Rows are points. The points of each table are mixes of a few directions, plus a little noise. How many directions does each table use, and how many do they share? Where both have some left over, give the other angles between the two spaces (their principal angles), to ten degrees, smallest first.
In the rows, 128 means zero.

First, 6 rows:
[[ 91 184]
 [140 109]
 [139 110]
 [133 120]
 [168  67]
 [ 96 178]]
Second (4 x 2):
[[ 84 196]
 [155  87]
 [137 115]
 [137 114]]
Directions: first 1, second 1, shared 1

First (7 x 4):
[[100 141 186 101]
 [211  91  74 150]
 [132 127 134 125]
 [161 113 107 137]
 [123 128  57 163]
 [ 93 144 167 111]
 [ 75 151 170 110]]
Second (7 x 4):
[[159  99 131 133]
 [151 125 172 199]
 [164 100 145 156]
 [127 134 109 111]
 [ 86 119 128  76]
 [158 177  63 133]
 [ 51 143 148  88]]
Directions: first 2, second 3, shared 1; angles 50

First, 9 rows:
[[106 119 144 152 115 153 186 148]
 [127 118 183 176 194 183 129  60]
 [156 147 102 105  79  98 133 154]
 [170 150 110 107 105 102 103 121]
 [211 173  93  90  66  80 102 127]
 [111 112 127 113 196 120  44  90]
 [145 137 134 138 109 135 154 128]
 [ 50  89 130 132 167 140 127 155]
 [ 76 106 130 140 121 141 174 171]]
Second (7 x 8):
[[131 130  91 123 169 102 169 145]
 [159 113  43 127 214  70 211 140]
 [113 158 147 118  96 102 115 140]
 [150 111 127 137 119 130 117 104]
 [120 152 156 122  82 108 101 128]
 [104 103 141 136 155 216 119 135]
 [120 128 189 134  60 169  61 104]]
Directions: first 3, second 3, shared 0; angles 40, 50, 90

First (11 x 11):
[[107 117 149 192 159 136 119 143 105 184 138]
 [130 127 102 107 117 156 120 116 149 104 120]
 [126 141 152 139  76 151 102 163  72 217  38]
 [136 164 210 141 159  40 156 163 109 110 164]
 [104 156 140 158 175 206  96 147 182  74 140]
 [112  82  52 143 119 208 103  94 140 163 113]
 [153 126  82  52  78 131 135  99 149  83 105]
 [134 108 147 147 128  57 155 127  80 184 146]
 [126 124 110 122 142 145 127 115 155  94 148]
 [148 130 141  99 144  46 169 112 137  75 186]
 [134 135 124 109 111 133 125 128 130 120 111]]
Second (8 x 11):
[[134 158 153 110 111 133 120 150 128 113  97]
 [124 108 111 140 139 125 133 113 128 138 148]
 [105  13  32 198 192 111 159  45 126 185 245]
 [116  71  81 162 160 119 143  87 127 156 185]
 [137 172 165 101 103 135 116 159 128 107  84]
 [135 161 155 108 110 133 119 152 128 112  95]
 [136 169 162 103 105 134 117 157 128 107  87]
 [137 172 165 101 103 135 116 160 129 106  84]]
Directions: first 4, second 1, shared 1

First:
[[167 168 208  65 116 113  35 111 237 193 150 106 122  83]
 [ 97 173 134 139 104 120 155 146 127 122 151 153 126 108]
 [ 91 168 126 155  99 126 178 145  96 118 147 155 139 129]
 [ 83 116 117 118 128 131 171 119 133 125 166 170 150 127]
 [155 110 158 118 134 158 115 138 138 175 144 150 115 131]
 [190  60 109 144 152 120  83  85  97 105  62  24 141 178]
 [ 98 122 109 160 127 121 174 149 116  84 156 131  94  91]
 [143 107  63 125 163 134 113 131  80 103  49 137 139 178]]
Second:
[[ 71  67  82 209 129 228 163 125 213 115 119  96 201  84]
 [118 114 172 130 132 108  98 117 132  98 125 141 124 128]
 [181 185 163  54 127  41 101 133  50 145 137 155  62 168]
 [119 116 148 135 131 124 114 122 136 111 125 133 131 125]
 [158 164  71 105 121 134 166 146 100 178 136 115 116 139]
 [102  96 189 146 135 114  87 110 150  78 121 144 135 120]
 [107 107  88 163 126 181 157 132 164 135 125 108 162 109]
 [108 105 158 145 132 129 108 118 148  99 123 134 138 120]
 [188 197  80  65 119  93 158 151  58 194 141 126  83 160]]
Directions: first 6, second 2, shared 0; angles 60, 70

First (9 x 24):
[[117 157 152 142 106 167  96 160 125 128  84 165 131  99 114 129  92 155
  149 114 147 132 131 104]
 [145 164 122 178 140 154 171  59 109 119  81  76 120  68 127 172 108 204
  189 136  74 109 127 107]
 [146 181 132 176 136 178 157  77 120 123  59  92 123  55 132 165 100 216
  193 120  77 116 129 101]
 [ 94 143 165 140  81 160  60 199 112 127  91 204 133 114  89 123  71 130
  139 122 187 133 130  98]
 [ 98  77 121 145 103  67 117 121  77 111 175 132 119 162  77 149 108  85
  126 181 161 110 125 128]
 [118  85 112 131 126  73 138 108 100 117 177 111 121 162 107 140 135  91
  116 166 137 116 125 139]
 [148 143 126  93 149 150 134 144 173 144 125 129 137 135 171  97 163 123
  100  91 116 146 129 144]
 [159  79  87  51 182  72 172 115 183 146 219  86 134 208 193  79 230  48
   43 113 105 146 126 191]
 [128 125 134  98 128 133 107 167 153 138 139 156 135 150 142 100 143 101
   97 108 148 143 130 139]]
Second (8 x 24):
[[150 116 119  97  87 145 156 106 169 159 125 132 135 149 147 167 165 170
  126 116  94 133 120 135]
 [ 40 212 219 210 173  91  96 131  26  53  86 131 135 109  83 100  58  77
   55 124 196 126  78 109]
 [ 79  84 117 109 110  30 113 174 134 123 101 163 150 139 147  88  89 180
  129 130 158  25 199 129]
 [161 107 106 101 134 169 170 126 159 154 151 114 166 150 160 140 179 139
  127 126 122 142 122 127]
 [202  98  97  72 146 154 104 116 166 153 175  75  60 107 167 135 106 134
  134 167  53 150 172 137]
 [132 117 114 125  79 134 127 117 147 148 126 157 120 127 107 151 138 136
  160 120 116 130 124 142]
 [120 123 128 145  93 166 129 127 115 146 163 168 161 117  88 134 114  75
  144 144 165 131 108 150]
 [142 169 123 165 201 134 127 126 104  88  98  80  97 125 127 108 172 113
  150  97 118 187  99  95]]
Directions: first 3, second 6, shared 0; angles 30, 60, 80

First:
[[144 131 163 103  83 145 123 133 155 118 138 121 105 142 133 159 139 124
  116 137 156 158 124 118 134 104 120 143 137 155 119 114]
 [142 115 188  78  40 172 104 131 177 140 133 128  64 135 132 185 147 133
   86 153 177 182  99 109 152  51 102 116 138 196 102 120]
 [194 158 140 148  74 157 180 145 175  98 126 137  89 168  91 100 107  85
  125 109 158 131 158 146 128 128 156 149 190 153 121 129]
 [ 74 139 187 132 130 125 105 107 110 131 161 101 156 161 153 163 149 109
  119 177 142 171 117 111 132 117 102 137 119 112 139  98]
 [166 162 161 159  96 150 163 129 170 102 137 129 108 176 109 110 110  84
  136 133 152 156 151 132 127 127 133 128 168 135 134 127]
 [ 12 131 112 204 225  95 125  92  28 174 137 119 206 139 127  82 128 100
  122 170  82  89 120 149 124 157 128 103 125  52 153 127]
 [126  55  49  20 142  95  72 157  87 148  99 132 132  18 158 180 165 235
  117  74 103  65  97 120 126 131 139 170  59 153  99 126]
 [ 81 139 130 184 202 110 113  93 115 145 131 131 164 134 144 101 109 122
  161 161  89 151 120 115 124 141  93  50  90  79 158 154]
 [218 122  18 119 178  91 160 162 142  85  91 152 138  72 117  77  97 173
  191  33  84  58 168 143  98 209 171 151 104 108 134 160]
 [131 128  78 164 155 123 158 132 105 141 106 147 132 117  97  73 108 118
  128 105 105  75 139 157 124 148 157 118 152 113 128 150]
 [119 128 183  96  83 144 106 125 145 124 149 111 114 146 146 179 151 125
  108 156 161 173 114 109 138  94 107 145 127 153 121 103]]
Second (11 x 32):
[[136 124 133 139 150 121 110 114 132 135 106 135 118 119 127 118 135 146
  135 113 112 129 121 126 137 121 116 116 104 131 140 145]
 [181 141 164 139  93 132  93 121 169 112 122 140  94 109 126 127 113 160
  149  80  94 159 147 101 166 145 113 128 150 120 147 142]
 [137 113 158 122 201 118  51  76  88 157  49 127 108  92 155 134 205 198
  138 117 128 159  59 131 131  71  24 120  17 186 185 204]
 [116 125 145  89 178 127  67 102  60 132  95 105 150  95 183 164 204 179
  144 157 157 175  60 125  97 100  11 145  40 173 179 184]
 [103 134  89 137  73 136 215 174 157 115 194 130 147 172  93 115  62  50
  104 149 138  79 187 140 119 164 240 131 223  83  64  52]
 [141 147 143 100  70 145 128 150 128  97 169 114 140 125 149 158 118 123
  136 141 144 159 140 110 122 157 113 158 174 120 127 113]
 [109 116 108 149 131 127 169 134 143 148 125 138 118 155  92 104 111  93
  100 130 132  84 142 150 132 110 191 115 146 127  96 103]
 [204 153 185 126  62 141  75 127 175  92 138 134  92  96 143 145 111 175
  163  75  91 191 151  82 170 164  87 143 168 115 158 146]
 [ 95 118  96 134 195 106 128 117  98 140 117 125 161 123 141 118 138 133
  141 145 120 111 112 137 105 130 119 107  75 117 137 140]
 [ 88 120  74 153 167 107 179 141 130 136 148 134 162 148 110 100  89  89
  129 142 112  76 155 143 110 154 197  98 133  83  99  96]
 [ 98 118 115 122  87 150 191 152 129 144 144 126 116 174  90 126 123  64
   70 160 178  85 135 163 119  92 196 146 179 152  77  83]]
Directions: first 5, second 4, shared 1; angles 40, 50, 50

First (9 x 32):
[[160  74 131 197  88 165 133 162 120 151 130 101 138 120  77  89  88 158
  152 186  84 100 150 140 184 118 141 158 154 147 119 140]
 [128 172 106  72 171  86  82  78 148 107 117 157 119 160 147 175 183 133
   92  71 177 159 120 110  97 149 146  89 100 108 152 130]
 [120 129 135 119 127 157 138 139 112 145 123 133 133 133 115 131 109 114
  167 161 110 110 127 135 148 115 119 116 102 119 122 104]
 [113 155 128  82 149 150 124 118 113 143 114 152 132 150 123 158 126 105
  172 147 127 116 124 129 139 118 120  87  71 102 129  90]
 [123  90 141 159 127 128 127 180 137 105 194 106 106 113 127  85 152 148
   19 100 108 158  51 139  96 142 135 191 203 173 154 150]
 [123 130 136 133 109 150 158 128 111 149 101 126 143 117 126 128  87 107
  204 169 114  98 167 133 154 108 109 115 101 114 101 111]
 [ 82 179 138  62 159 104 150 110 125 110 129 150 121 122 188 156 149  81
  123  85 159 147 104 122  70 128  98 106 103 111 125 107]
 [105 185 118  80 157  41 129  69 158  82 115 143 118 114 213 161 179 109
   77  26 203 174 138 103  43 151 117 115 140 119 127 157]
 [198  37 120 247  67 172 112 169 128 160 128  84 142 125  36  70  79 198
  146 207  68  92 171 142 222 123 167 175 178 160 123 163]]
Second, 11 rows:
[[102 140 114 100 180 132  48 132 153 131 175 124 126 198  48 168 203 168
   52 130 139 142  88 138 163 134 164 105  75 113 176 101]
 [ 95 165 145 101 116  96 199 107 118 112  98 135 132  78 221 129 102  68
  175  95 155 130 155 118  67 120  77 126 135 120  88 130]
 [106 129 138 106 108 114 182 134 109 106 134 132 139  85 214 112 145 105
  114 132 128 140 109 127  69 143  92 146 168 143 109 122]
 [193 134 102 180 121  68  97  66 169 118  67 125 110 124 120 131  93 150
  150  48 176 138 212  99 134 133 164 125 151 124 120 205]
 [196 125 124 145 129 137 120 114 123 131  85 159  87 121 132 111  55 110
  172  68 125 133 122 108 117 124 150 126 153 132 136 166]
 [142  94 143 140  77 166 195 157  84 134 117 132 145  79 183  87  91 109
  175 189  82 108 121 135 115 132  96 152 172 149  98 117]
 [127 129 108  88 185 161  29 139 138 139 175 145 120 213  35 167 203 175
   57 149 118 140  59 138 173 141 177  93  71 116 193  89]
 [113 113 135 114  85 163 184 140  85 145 112 129 171 102 167 122 122 115
  195 231  94  93 153 140 143 127  91 119 116 124  92  86]
 [ 76 130 164 136 125 160 177 173 115 144 151 107 125 109 117 111  81  83
  159 146 102 106 113 148 136  90  89 147 112 127 108 102]
 [153 137 118 150 124  87 121  95 151 116 101 125 119 120 139 130 116 133
  131  77 159 139 168 112 117 132 140 130 145 126 120 169]
 [106 111 117 149 157 125  57 150 163 131 191  93 133 183  32 142 201 190
   30 143 129 139 104 145 177 134 165 139 109 131 168 122]]
Directions: first 4, second 6, shared 4

First:
[[128  86 134 147 150 132 140 141 117 123 111 131 111 125 114 125 125 154
  143 138 124 121 118 128 113  94 135 114 123 111 113 109]
 [126  93 118 155 113 134 144  91   7 145 100 173 113 140 124 140 114 167
  181 108  17 132  87  55 146  34 145  78 155  89  65 186]
 [122  89 125 134 116 173 141 147  92 107 133 176 165 208  91 130 138 189
  155  98  96  91  79 118 199  54 130  65 145  83 119 197]
 [130 112 131 142 144 116 135 122 115 135 111 119 101  99 132 127 121 127
  134 142 119 139 134 121  95 121 135 136 122 128 112 101]
 [132 124 138 132 159 104 128 140 177 130 119  87  95  74 138 122 125 103
  107 161 178 143 161 158  67 172 127 170 104 152 138  50]
 [131 238 115  72  76 121  92 107 185 136 178 112 179 140 162 131 138  61
   80 108 165 139 159 144 168 233 106 170 137 173 184 168]
 [129 125 126 137 129 115 130 108  98 141 116 128 107 104 138 132 121 123
  140 131  99 141 129 106 109 117 133 131 131 127 108 123]
 [129 176 131  98 124 123 110 143 208 121 158 100 149 125 138 122 138  90
   87 133 197 128 157 170 129 206 114 166 115 161 175 108]
 [130 138 126 127 122 123 126 119 120 134 129 128 126 122 136 130 126 120
  129 128 119 134 131 120 125 132 128 133 131 132 125 132]
 [127 121 130 129 133 131 129 134 136 124 128 126 127 130 124 127 129 133
  127 130 137 124 128 134 126 127 128 127 126 126 131 121]
 [127 104 134 132 144 138 134 153 153 114 128 126 131 142 111 122 133 144
  125 134 157 113 124 151 129 120 127 122 118 121 138 113]]
Second:
[[124 148 134 122 113 133 136 120 132 160 119 145 130 128 151 145 127 115
  123 122 121 107 133 114 150 135 119 135 129 137 124 149]
 [182  33 120 208 155 105 163 133 124  45  96 110 154 107  74 128 173 162
   98 135 146 157 125 166  69 162 145 127 121 150 124 155]
 [113 117 114 108 158 121  93 142 120  81 165  86 111 136  88  84 114 145
  154 137 137 168 118 152  98  93 147 104 127  96 137  61]
 [ 87 213 139  69  91 152 115 119 136 220 141 162 115 141 191 147  95  92
  142 118 108  87 135  84 193 114 105 139 134 122 127 134]
 [ 98 118 106  90 173 120  69 152 113  57 191  63  97 143  70  57 103 153
  172 141 142 191 113 164  84  70 160  89 127  73 142  16]
 [115 163 135 109 110 139 128 122 132 171 129 145 125 132 156 141 119 111
  130 125 120 106 133 109 156 128 115 136 130 131 126 139]
 [134 148 140 136 100 137 156 115 137 178 100 166 142 122 167 164 135 111
  110 120 118  93 136 103 161 152 109 148 130 153 121 182]
 [148 113 135 157 117 126 156 120 131 136  99 147 143 120 139 154 148 126
  107 123 127 111 132 122 131 154 121 141 127 151 123 175]
 [145  99 127 153 134 121 141 127 128 108 115 125 136 120 114 128 143 138
  118 130 134 135 128 139 112 141 133 131 127 136 126 141]]
Directions: first 3, second 2, shared 0; angles 50, 90
